Each row is a point. Each copy is the shape, with its points in the same order, stretched, turned, moved and blurred by noise. Is it also mirrored, or only turned?

Shape (6 x 2):
+0.29 +0.20
-0.07 -0.09
+0.32 -0.01
+0.13 -0.05
+0.31 +0.27
-0.26 -0.38
Copy 1, 6 rows:
+0.34 -0.34
-0.10 +0.01
+0.08 -0.43
-0.02 -0.22
+0.43 -0.34
-0.51 +0.15
Copy 1 is: only turned
Copy 2, 6 rows:
+0.44 -0.28
-0.04 +0.12
+0.19 -0.37
+0.06 -0.13
+0.55 -0.28
-0.47 +0.25
Copy 2 is: only turned
Copy 3 (6 x 2):
-0.38 +0.27
-0.08 -0.03
-0.40 +0.08
-0.24 +0.04
-0.38 +0.33
+0.14 -0.31
Copy 3 is: mirrored
Copy 4:
-0.18 +0.24
+0.15 -0.10
+0.06 +0.37
+0.16 +0.11
-0.28 +0.29
+0.50 -0.20
Copy 4 is: only turned

Shape (7 x 4):
-0.05 +0.32 +0.25 -0.08
+0.32 -0.22 -0.16 +0.23
-0.35 +0.26 -0.03 +0.39
+0.30 -0.18 -0.28 -0.09
+0.36 -0.04 +0.02 -0.50
+0.22 +0.24 -0.12 +0.31
+0.15 -0.56 +0.24 +0.06
Copy 1 (7 x 4):
-0.16 +0.22 +0.03 -0.02
+0.24 -0.29 +0.02 -0.39
-0.29 -0.39 +0.13 +0.14
+0.33 -0.07 -0.21 -0.23
+0.21 +0.46 -0.28 -0.19
-0.10 -0.33 -0.07 -0.40
+0.51 -0.01 +0.29 -0.12
Copy 1 is: mirrored
Copy 2, 7 rows:
-0.27 +0.44 -0.06 -0.04
+0.25 -0.13 +0.09 +0.25
-0.29 -0.06 -0.23 -0.35
+0.32 +0.00 +0.24 +0.05
+0.15 +0.48 +0.37 +0.19
+0.16 +0.09 -0.30 +0.17
-0.20 -0.09 +0.49 +0.35
Copy 2 is: only turned
Copy 3 (7 x 4):
-0.06 +0.25 +0.26 +0.14
+0.33 -0.46 +0.00 +0.38
-0.49 -0.16 +0.11 +0.35
+0.43 -0.28 -0.22 +0.25
+0.59 +0.15 -0.07 -0.03
+0.05 -0.15 +0.09 +0.58
+0.37 -0.52 +0.26 -0.12
Copy 3 is: only turned

Shape, 9 rows:
-0.34 -0.36 +0.12 -0.10 +0.19 +0.18
+0.13 -0.57 +0.22 -0.22 +0.21 +0.34
-0.33 -0.16 -0.30 +0.01 +0.08 -0.05
+0.11 +0.47 -0.07 +0.08 +0.09 -0.24
+0.26 +0.13 -0.02 +0.32 -0.17 -0.35
-0.06 +0.27 -0.01 +0.23 -0.22 +0.03
-0.41 -0.25 +0.06 -0.23 -0.01 +0.15
+0.33 +0.12 -0.07 +0.42 +0.11 +0.12
+0.19 +0.44 -0.40 +0.12 -0.28 -0.15
Copy 1, 9 rows:
+0.38 +0.13 -0.27 -0.29 -0.14 +0.16
+0.61 -0.15 -0.22 +0.02 -0.17 +0.73
+0.17 +0.40 -0.20 -0.18 -0.18 -0.23
-0.28 -0.03 +0.32 +0.02 +0.12 -0.40
-0.30 +0.09 +0.08 +0.34 -0.32 -0.15
-0.22 -0.03 -0.23 +0.10 +0.00 -0.32
+0.37 +0.02 -0.33 -0.32 -0.06 -0.15
-0.26 +0.05 -0.05 +0.17 +0.02 +0.39
-0.25 +0.14 +0.01 +0.33 +0.16 -0.56
Copy 1 is: mirrored
Copy 2, 9 rows:
+0.52 -0.22 -0.34 -0.15 -0.24 -0.29
+0.36 -0.44 +0.07 -0.11 -0.54 -0.33
+0.03 -0.02 -0.55 -0.22 +0.06 -0.17
-0.37 +0.14 +0.06 +0.40 +0.29 +0.08
-0.42 +0.02 -0.03 +0.00 -0.04 +0.49
-0.01 +0.01 +0.12 -0.03 +0.38 +0.36
+0.52 +0.07 -0.26 -0.22 -0.18 -0.22
-0.24 -0.53 +0.14 +0.16 +0.12 +0.32
-0.64 +0.16 +0.15 -0.07 +0.57 +0.12
Copy 2 is: mirrored
Copy 3 (9 x 6):
+0.30 +0.34 -0.32 -0.10 +0.21 +0.36
+0.06 +0.49 -0.32 -0.06 -0.38 +0.55
+0.31 +0.03 -0.25 -0.25 +0.30 +0.07
+0.20 -0.26 +0.06 +0.14 +0.08 -0.12
+0.08 +0.05 +0.15 +0.08 -0.23 -0.54
-0.12 -0.06 -0.16 +0.20 +0.15 -0.38
+0.06 +0.31 -0.23 -0.09 +0.41 +0.34
+0.12 -0.14 -0.32 +0.11 -0.49 -0.27
-0.20 -0.38 +0.00 +0.06 +0.03 -0.43
Copy 3 is: mirrored
Copy 4 (9 x 6):
+0.24 +0.08 +0.35 -0.24 +0.24 +0.21
+0.45 -0.02 -0.12 -0.34 +0.39 +0.32
-0.18 +0.03 +0.32 +0.09 +0.40 -0.04
-0.25 +0.07 -0.08 +0.54 -0.17 -0.36
-0.23 -0.14 -0.16 +0.83 +0.01 -0.04
-0.23 +0.20 +0.00 +0.44 -0.25 +0.18
-0.02 +0.03 +0.30 -0.35 +0.10 +0.17
-0.04 +0.34 -0.25 +0.64 +0.15 +0.11
-0.64 +0.02 -0.32 +0.58 +0.04 -0.07
Copy 4 is: only turned

Shape, 13 rows:
+0.28 +0.21 +0.24 -0.11 +0.38 -0.04 -0.18 -0.42 +0.08
-0.16 +0.08 -0.21 +0.25 -0.20 -0.22 -0.06 +0.40 -0.25
-0.28 -0.16 -0.14 +0.07 -0.50 -0.29 +0.23 +0.40 -0.11
+0.40 +0.15 +0.29 +0.21 +0.37 +0.49 +0.14 -0.37 -0.01
-0.15 +0.06 -0.25 -0.07 -0.11 +0.07 +0.17 -0.19 +0.39
-0.34 +0.10 +0.39 +0.11 +0.04 -0.14 +0.19 -0.17 +0.16
-0.44 -0.26 -0.32 +0.22 -0.02 -0.24 +0.30 +0.04 -0.27
-0.16 -0.34 -0.13 +0.24 -0.40 -0.39 +0.28 +0.26 -0.12
+0.31 +0.06 +0.19 -0.17 +0.74 +0.15 -0.09 -0.41 +0.09
-0.48 +0.12 -0.19 +0.16 -0.15 -0.04 +0.09 +0.28 -0.25
+0.07 -0.07 +0.12 +0.31 +0.21 +0.16 -0.38 -0.48 +0.09
+0.17 -0.01 +0.16 +0.30 +0.62 +0.14 -0.11 +0.02 +0.35
-0.39 -0.39 +0.00 -0.09 -0.25 +0.07 -0.01 +0.35 -0.18
Copy 1:
+0.38 -0.21 -0.07 +0.25 +0.41 +0.30 +0.01 -0.02 +0.09
-0.13 +0.36 -0.06 +0.24 -0.26 -0.17 +0.36 +0.34 -0.14
-0.51 +0.39 +0.20 +0.03 -0.29 -0.38 +0.13 +0.23 -0.07
+0.63 +0.13 -0.20 +0.12 +0.01 +0.20 -0.23 -0.43 +0.00
-0.13 +0.07 +0.09 -0.09 -0.25 +0.09 -0.34 +0.21 -0.17
-0.37 +0.24 -0.31 +0.16 +0.14 +0.08 -0.11 -0.16 -0.05
-0.34 +0.44 +0.31 +0.09 -0.10 -0.04 +0.07 -0.09 -0.49
-0.33 +0.46 +0.40 +0.25 -0.27 -0.34 +0.07 +0.07 +0.01
+0.46 -0.37 +0.13 +0.24 +0.25 +0.50 +0.14 -0.18 -0.04
-0.33 +0.36 -0.23 +0.01 -0.18 -0.04 +0.13 +0.15 -0.51
+0.42 -0.03 -0.20 +0.61 +0.05 -0.04 -0.18 -0.04 -0.17
+0.23 -0.39 -0.04 +0.57 -0.30 +0.49 +0.15 -0.21 +0.16
-0.46 -0.02 +0.00 +0.03 -0.17 -0.52 +0.26 -0.05 -0.24
Copy 1 is: mirrored
Copy 2:
+0.34 +0.17 -0.05 -0.34 +0.22 +0.45 +0.48 +0.32 -0.22
-0.40 -0.53 -0.12 +0.04 +0.23 -0.24 -0.01 -0.35 -0.27
-0.32 -0.50 -0.18 +0.09 -0.08 -0.32 -0.12 -0.24 +0.24
+0.14 +0.14 -0.21 +0.32 +0.14 +0.72 +0.90 +0.31 -0.45
-0.02 +0.20 -0.31 -0.17 -0.12 +0.18 +0.06 -0.26 +0.26
+0.37 -0.04 -0.29 +0.05 -0.03 -0.19 +0.13 +0.03 -0.02
-0.35 -0.17 -0.10 +0.33 +0.19 -0.54 +0.08 -0.14 +0.26
-0.45 -0.45 -0.11 +0.14 -0.06 -0.37 +0.13 -0.04 +0.26
+0.23 +0.40 -0.13 -0.15 +0.30 +0.53 +0.46 +0.52 -0.27
-0.22 -0.33 -0.16 +0.19 +0.18 -0.39 -0.11 -0.48 -0.03
+0.05 +0.24 +0.13 -0.04 -0.08 +0.18 +0.34 +0.12 -0.35
-0.15 +0.21 -0.47 +0.01 +0.10 +0.22 +0.21 +0.32 -0.58
-0.22 -0.31 -0.09 +0.33 -0.04 -0.28 -0.46 -0.11 +0.11
Copy 2 is: mirrored
